Rows are points. Each copy is the shape, with its points in the same order, turned, moved and blurred by noise. Some copies are also mirrored. Which?

Shape (8 x 2):
[[ 16  23]
 [-62 -29]
 [ 33 -27]
 [  9  12]
 [-14  26]
 [ 47 -14]
 [-15   9]
 [ 71 -34]]
Copy 1 (8 x 2):
[[-31 -36]
 [ -9  63]
 [ 20 -32]
 [-14 -21]
 [-38 -12]
 [ 13 -54]
 [-24   3]
 [ 43 -69]]
Copy 1 is: mirrored
Copy 2 (8 x 2):
[[-26 -15]
 [ 64  25]
 [  5 -59]
 [ -8 -20]
 [ -9   1]
 [-15 -61]
 [  3  -1]
 [-11 -95]]
Copy 2 is: mirrored
Copy 3 (8 x 2):
[[ 18  39]
 [-44 -34]
 [ 47  -5]
 [ 14  28]
 [-13  32]
 [ 58   9]
 [ -9  16]
 [ 86  -1]]
Copy 3 is: only turned

Shape (7 x 3):
[[-12  17 -53]
 [-47  53  -6]
 [ 25  27  -8]
 [-38 -38  36]
 [ 48   9  -2]
 [-54  -6 -79]
 [ 11   1 -10]]
Copy 1 (7 x 3):
[[ 44   3 -37]
 [ 16  59 -25]
 [ 43   9  25]
 [-58  10   7]
 [ 46 -13  38]
 [ 21  -1 -94]
 [ 16  -9  13]]
Copy 1 is: only turned
Copy 2 (7 x 3):
[[-36  56   9]
 [  3  67  60]
 [ 12  32  -7]
 [-10 -30  66]
 [ 17   7 -26]
 [-86  54  37]
 [ -8  13   4]]
Copy 2 is: only turned
Copy 3 (7 x 3):
[[ -7  46  10]
 [ 26  23  64]
 [ 35  12 -11]
 [-25 -56  30]
 [ 33  -1 -38]
 [-55  60  34]
 [  7   3  -8]]
Copy 3 is: only turned
Copy 4 (7 x 3):
[[-52   2 -17]
 [-48   1  57]
 [ -4  36  -5]
 [ 31 -52  26]
 [ 14  36 -21]
 [-70 -53 -23]
 [ -1   7  -8]]
Copy 4 is: only turned

Shape (7 x 4):
[[ 34  61   2 -15]
 [-31   6 -18 -14]
 [-57 -36   3  66]
 [-42 -20   6 -29]
 [-22 -44 -26  52]
 [ 29  39  30 -35]
 [-31  40  -3  12]]
Copy 1 (7 x 4):
[[-30  54  -4 -15]
 [ -8 -12  -7  37]
 [ 79 -10   3  78]
 [  7 -39 -24  22]
 [ 57 -16  41  56]
 [-16  30 -24 -36]
 [  2  30 -23  44]]
Copy 1 is: mirrored
Copy 2 (7 x 4):
[[ 23  35 -26  51]
 [  1 -40 -22  23]
 [-86 -46  23  21]
 [ 11 -61  18  30]
 [-62 -25  15 -16]
 [ 54  13  -5  58]
 [-25 -26 -29  59]]
Copy 2 is: mirrored
